Every row gives one point. Each copy is the shape, with its points in the same order, stretched, turned, moved and blurred by noise. Say if it was mirrored as well.
(in the rows, 128 means zero)

Shape:
[[187 179]
 [118 102]
 [147 107]
 [127  72]
 [ 76  81]
 [134 186]
 [173 156]
 [148 105]]
Copy 1:
[[ 54 157]
 [134 110]
 [104 105]
 [130  82]
 [183 100]
 [109 175]
 [ 70 141]
 [106 103]]
Copy 1 is: mirrored
Copy 2, 8 rows:
[[ 97  51]
 [152 148]
 [154 121]
 [178 152]
 [160 200]
 [ 79 103]
 [112  72]
 [155 122]]
Copy 2 is: mirrored
Copy 3:
[[211 144]
 [100  99]
 [132  91]
 [ 93  65]
 [ 43  98]
 [162 175]
 [184 128]
 [131  89]]
Copy 3 is: only turned
Copy 4:
[[ 75 190]
 [135  90]
 [108 102]
 [119  60]
 [176  58]
 [135 190]
 [ 87 161]
 [103 102]]
Copy 4 is: mirrored

Shape:
[[147 157 130]
 [123 136 155]
 [157 173 109]
 [161 137 160]
 [ 47  71 162]
 [ 76 148 164]
 [110 170 140]
 [ 66  34 114]]
Copy 1 (8 x 3):
[[133 105  86]
 [130 116 124]
 [139 105  54]
 [150  84 112]
 [120 198 197]
 [ 87 143 143]
 [ 99 126  98]
 [175 229 161]]
Copy 1 is: mirrored
Copy 2 (8 x 3):
[[156 149 143]
 [150 122 103]
 [134 169 165]
 [176 125 133]
 [ 91  67  42]
 [123 140  48]
 [136 159  96]
 [ 58  54 108]]
Copy 2 is: mirrored

Shape:
[[133  76 147  91]
 [142 139  69 183]
 [ 99 127 145  86]
 [171 165 157 168]
 [153 169 137 168]
 [121 116  92 166]
 [108  27 151 179]]
Copy 1 (7 x 4):
[[ 81  79  86 116]
 [164 138 167 162]
 [ 72 136  94  99]
 [184 157  88 117]
 [173 160 111 127]
 [135 125 141 165]
 [ 77  46  80 210]]
Copy 1 is: mirrored
Copy 2, 7 rows:
[[138  62 133  95]
 [125 172 103 175]
 [116 123 133  55]
 [189 178 178 136]
 [166 188 161 135]
 [107 145 118 157]
 [ 81  60 173 199]]
Copy 2 is: only turned
Copy 3:
[[158  82 176 134]
 [152 135  32 132]
 [122 139 165 136]
 [204 176 105 182]
 [187 174  93 166]
 [135 108  71 148]
 [121  25 122 214]]
Copy 3 is: only turned
Copy 4 (7 x 4):
[[108 113 182 140]
 [142 180  82 161]
 [ 94 108 138 119]
 [182 134 111 108]
 [173 135  92 111]
 [133 157 101 165]
 [156 117 163 236]]
Copy 4 is: mirrored

Shape, 9 rows:
[[ 69  76 178 127 166  66]
 [138 125 136 113 103 127]
 [130 142  65  85 162 114]
 [ 67 201 177 149 117 134]
 [118 175 118  58  77 146]
 [ 91 104  69 100 144 167]
 [129 148 198 183  53  73]
 [192 187 150 140 169 141]
 [189 141  84 159  87 135]]
Copy 1 (9 x 6):
[[152  86 156 114 212  49]
 [158 152 110 104 114 119]
 [170 137  51  92 167 145]
 [113 195 160  88 178  99]
 [146 183  92  38  96 140]
 [136 103  86  87 148 178]
 [118 178 155 143 115  45]
 [205 209 134 132 163 142]
 [153 176  84 146  91 153]]
Copy 1 is: only turned
Copy 2, 9 rows:
[[189 197 187 149 205 118]
 [150 126 144 126 130 143]
 [147 160  80  98 157 104]
 [ 92 208 162 142 111 162]
 [121 147 131  63  98 155]
 [118 144 101  94 202 146]
 [179 152 185 189  79 192]
 [ 93 139 106 182 103  78]
 [134  99  81 158 107 157]]
Copy 2 is: mirrored

Shape:
[[218 119 104 126 101 103  78 140]
 [180 142 118 110  95 102  74 112]
 [203  98 112  85 151 126  77 165]
 [106 103 234 126 143 145 152 104]
 [ 51 121 214 158 129 126 202 136]
 [167 150  79  78 134 136  94 144]
 [158  80  90  95  83 164  75 127]
 [101 122 113 109 125  84 157  69]
 [125 122 169 178 156 169 175  95]
 [ 69 156 205 142 145 165 132  97]
 [133 165 137  73  76 126 206  77]
 [ 78 141 186 161 114 149 164 140]]
Copy 1 (12 x 8):
[[158 144 148 172  87 164 118 126]
 [161 135 127 154 112 141  87 112]
 [160 106 163 149 115 163 117 174]
 [ 78  82 153  87 195 108 171  80]
 [ 49 107 110  93 188  71 220  98]
 [177 131 109 152 148 161 131 163]
 [126  99 102 168 131 197 113 122]
 [151  79  72 141 160  93 153  92]
 [111  94 152 161 194  98 187  79]
 [ 80 117 128 119 232  98 148  97]
 [174 148  74 100 158 145 188  65]
 [ 65 136 116 124 185 108 189 111]]
Copy 1 is: only turned
Copy 2:
[[217 112 102  71 198 111  75 122]
 [190 126 100  88 149 101  79 104]
 [170 112 119  35 213 154  71 124]
 [ 92  79 211 194 129 164 129  97]
 [ 73 151 196 235 136 140 172 110]
 [169 151  91  61 157 160  96 118]
 [195  97 106  49 122 125  86 179]
 [102 107  71 136 114 106 172  80]
 [128 107 154 216 144 181 127 130]
 [102 133 175 219  74 160  94 112]
 [160 110 129 145  84 155 203  79]
 [119 162 178 216 118 150 135 133]]
Copy 2 is: only turned

Shape:
[[132 156  96 140 127  93 188 144 113]
 [110 179  40 135 134 191  77  77  98]
 [124 103 181  94 152 155 122 130  80]
 [143 157  65 156 120  95 140 175 160]
 [112  91 202 109 132 185 110 170  63]
 [181 162 104 155 121 152  59  59 104]
 [ 85 152  90 148 113  97 174 120  68]
 [129  82 142  71 128 121 109 140  79]
 [119  64 181  52 133 172 116 117  74]
 [128  94 203  71 165 163  90  88 121]
 [ 92  79 157 128 150 140  64 106  76]
 [105 152  58 174 167 117 164 135 127]
 [127 120  91 175 145 119 215 165  97]
 [158  80 143  95 181 144 108 136  63]
 [136  94  89 150 107 178  92  70 120]]
Copy 1:
[[137 105 113 132 138 143 176 141 122]
 [ 54 229 118  94 126 115 125  94  90]
 [136  88 134  88 115 114  63 120 146]
 [115 145 115 198 115 136 177 148 123]
 [109  63 149  98  80 136  55 111 156]
 [109 219 106  87  86 128 104 139 127]
 [ 78 111  92 105 148 152 163 129 129]
 [116  85  92 122 108 108  63 126 124]
 [132  74 110  77 105  96  31  87 136]
 [166 107 140  66 114  62  35 116 157]
 [ 89 132 105 101 137 111  50 120 171]
 [108 161 132 147 186 146 170 119 121]
 [125 102 122 150 163 192 176 114 135]
 [137 107 120 116 139 142  42 123 114]
 [104 198  75 114 116 133  98  80 141]]
Copy 1 is: mirrored
Copy 2:
[[144 198 172 126 111  88 142 129 134]
 [112 169  63 126 130 186 108 216  68]
 [ 94  89 129 120 129 126 170 112 135]
 [149 183 166 121 142  99  94 172 152]
 [ 82  72 145 110 122 153 200 143 164]
 [165 106  56 131  94 172  98 163 100]
 [120 208 141 113  69  81 162 158 121]
 [ 83  98 139  99 112  96 139 126 113]
 [ 59  65 137 126 115 133 171 117 103]
 [ 70  61  97 143 140 133 134  90 131]
 [ 74  74  76 123 112  94 163 174 122]
 [153 198 150 148 158  96 143 182 115]
 [165 188 197 153 135  88 194 158 125]
 [127  78 128 109 153 119 167 123  86]
 [115 103  99 166  99 144 116 207  89]]
Copy 2 is: mirrored
Copy 3, 15 rows:
[[136 176 125 171 105  90 132 143 101]
 [ 92  75   7 153 132 138 151  64 103]
 [ 67 128 134  86 158 105  94 134 116]
 [194 126 105 170 117 108 121 137 131]
 [ 68 122 147  58 179 117 102 166  95]
 [ 99  41  60 133 115  49 121  79  86]
 [ 90 162  97 186 109 109 113 171  98]
 [100 129 132 103 149 128  55 108 122]
 [ 54 114 151  55 149 148  80  96 103]
 [ 54  87 133  50 150  99  94  90 155]
 [ 59  67 105 114 172 120  72 121 148]
 [134 137  83 199 143 115 159 121 144]
 [114 172 150 184 153 107 165 161  86]
 [ 82 129 119 118 207  90  84  78 113]
 [101  23 101 139 118 135 138  81  90]]
Copy 3 is: mirrored
Copy 4 (15 x 9):
[[ 78 141 138 114 122  77 147 163 146]
 [ 76 197  65 113  80 145  76  86  90]
 [183 120 176 121 154 153 132 106  57]
 [ 84 137  82 126 128  83 101 167 180]
 [197  75 173 146 170 159 133 126  13]
 [121 183 113 187  82 166 107  35 142]
 [ 42 126 145 128 135  78 121 131  95]
 [170 115 163 114 163 102  90  73  80]
 [211  99 185  93 148 141 112  62  38]
 [205 127 204 110 136 199  94  75  77]
 [145 108 161 154 175 180  87  47  72]
 [ 58 151  95  97 150 117 128 153 139]
 [ 89 111 115  88 159  89 188 167 114]
 [200 151 143 108 183 127 125  64  68]
 [124 125  98 113  97 167 116  35 124]]
Copy 4 is: only turned

Shape:
[[109 101 179 130 181 154 107 179 112 133 127]
 [182 167 161 177  38  83 133  82 118 108 125]
 [ 78 124  91  81 105  97 160  90 165  71  98]
 [146 109 144 136 153 200  59 188 144 155 145]
 [169 145  85 147  51  94 151 101 117  97  86]
 [121 165  84 106 177 186  95 133 167  54  95]
 [145 164 112 154  89 115 160  74 132 120 163]
 [108 103  85 182  98  97 156  70 165 120 163]
 [119 141  87  72 189 120 157 130 178  99 109]
 [146 134 179 175 147 127 106 193 177 178  84]
 [ 35 171  98  98 128 134 150  99 154 152 114]
 [125 147  97 175 111  80 141  73  92 132  63]
 [150 140 117 194  41 118 136  82 143 110 112]
 [ 94 114  85  92 124 162 169 129 151 111  99]
 [ 81 119 178 158 151  81  47 210 142 169 105]
 [127 175  85 194  54  64 182 144 113  97 132]
 [170 120 135 125 135 111  42 169 128 190 114]]
Copy 1 (17 x 11):
[[133 105 141  73  47 155 130 177 103 107 120]
 [124 184  97 216 129  98  98 183  83 164  90]
 [130 122  81 151  87  84 152  70 137 123  97]
 [107 112 141  85 110 191  68 179 125  70 145]
 [134 158  44 175 142  98 106 140 109 160 105]
 [115 154  81  68 110 148 117 131 164  51  76]
 [ 85 155 115 206 153 125 162 154  99 142 107]
 [ 79  73 109 232 162 102 152 140 105 126  94]
 [138 134  97 101  84 117 187 117 180  91 134]
 [177 107 119 127  79 164  98 205 179 142 120]
 [126 110 149 134 140 141 178  75 154 166  94]
 [185 124  89 142 176  89 145 155 102 182  70]
 [115 133  74 224 161 124  92 160  98 149  73]
 [122 108  76 131 101 156 154  94 137 119 120]
 [159  75 164  66  64 100  72 174 152 152 113]
 [ 59 127  53 194 109  95 149 156 122 211  81]
 [169 130 153  80 142 120  58 179 139 116 172]]
Copy 1 is: only turned
Copy 2 (17 x 11):
[[129 123 135 140 109 156  70 177  99 183 147]
 [139  97 119 187  93 146 147 125 160  56  81]
 [ 75 157 118  93 121 123 102 107 180 100 222]
 [211 128  99 133  97 143  42 137  79 206 121]
 [123 119 135  86 100 132 132  87 140  46 119]
 [167 218 121  71 144  86  80 119  98 153 165]
 [163 115 120 155 104 126 168 115 160 102 146]
 [126 101  82 134 113 173 186  98 147 107 173]
 [109 143 107  68 156  67  94 114 138 155 197]
 [122 115  75 128  90 130 102 148 113 181  73]
 [123 184 157 121  74 113 146 117 174 190 197]
 [ 75 140 175 119 117 149 179  58 135 107 111]
 [154 124 108 127  89 170 161  92 156  66 111]
 [136 160 135  44  98 130  86 106 163 142 191]
 [ 84 111  90 185  70 145  96 169  70 191 118]
 [119 116 137 107  63 123 203 154 111  30 118]
 [141  83 104 172  95 112  73  88  69 186 110]]
Copy 2 is: only turned
Copy 3 (17 x 11):
[[ 92 131 154 157 102 137 108 173 130 179 134]
 [214  85 156  69 171  92 134 117 127 137 158]
 [ 89  87  47  96  92  56 141 137 137  75 115]
 [108 168 143 144 116 184  82 129 169 152 156]
 [203  77 104 102 144  89 105  99 131 102 131]
 [ 89 157  68 158 138 102  86 136 129  50 132]
 [152 117 105  74 148  98 152  86 102 115 127]
 [126 140  94  86  93  62 168  58 124 124 134]
 [ 89 137  25 132 100  97 126 167 111 103 112]
 [172 155 162 154  73 157 135 180 152 156 172]
 [ 64 119  89  88  53 100 167 130 123  49  82]
 [190 112 147 120 117  55 113 120 105 111  73]
 [197 106 140  93 144  90 142  74 149 100 152]
 [ 97  99  63 136 101 115 135 122 148  89 105]
 [105 148 178 117  22 127 105 189 138 159 171]
 [173  70 108  91  91  88 133  82  74  95 174]
 [161 162 149 107  94 155  65 159 157 177 129]]
Copy 3 is: only turned
Copy 4:
[[103  89 133 137 119 135 125 164  96 174 120]
 [175 229 210 168 134 139 167 105 151  84  73]
 [152  99 142  70 111  94 139 106 187  67 131]
 [ 80 129 103 130 128 167 107 120 110 207 128]
 [157 183 122 153 127 121 157  83 181  51  66]
 [ 34  64 111 105 143 141  62 101 191 119 164]
 [152 184 158 141 107 160 169 136 166  84 152]
 [182 131 139 147 101 141 193  83 159 104 175]
 [123  50  97  96 102 152 112 156 199 110 145]
 [131 123 152 188  79 132 140 136 146 236  69]
 [111 147 126  86  62  74 130 169 194 133 184]
 [164 168 121 193  97  81 125 121 169  77 118]
 [153 197 172 164 108 127 165  56 157  95  99]
 [114  96  93  84  75 121 133 119 163  94 125]
 [139 131 153 170 152  69 144 151 137 249  87]
 [128 181 142 187 136 111 236 120 204  80  78]
 [162 172  89 156 145 137 106 141 134 198  85]]
Copy 4 is: mirrored
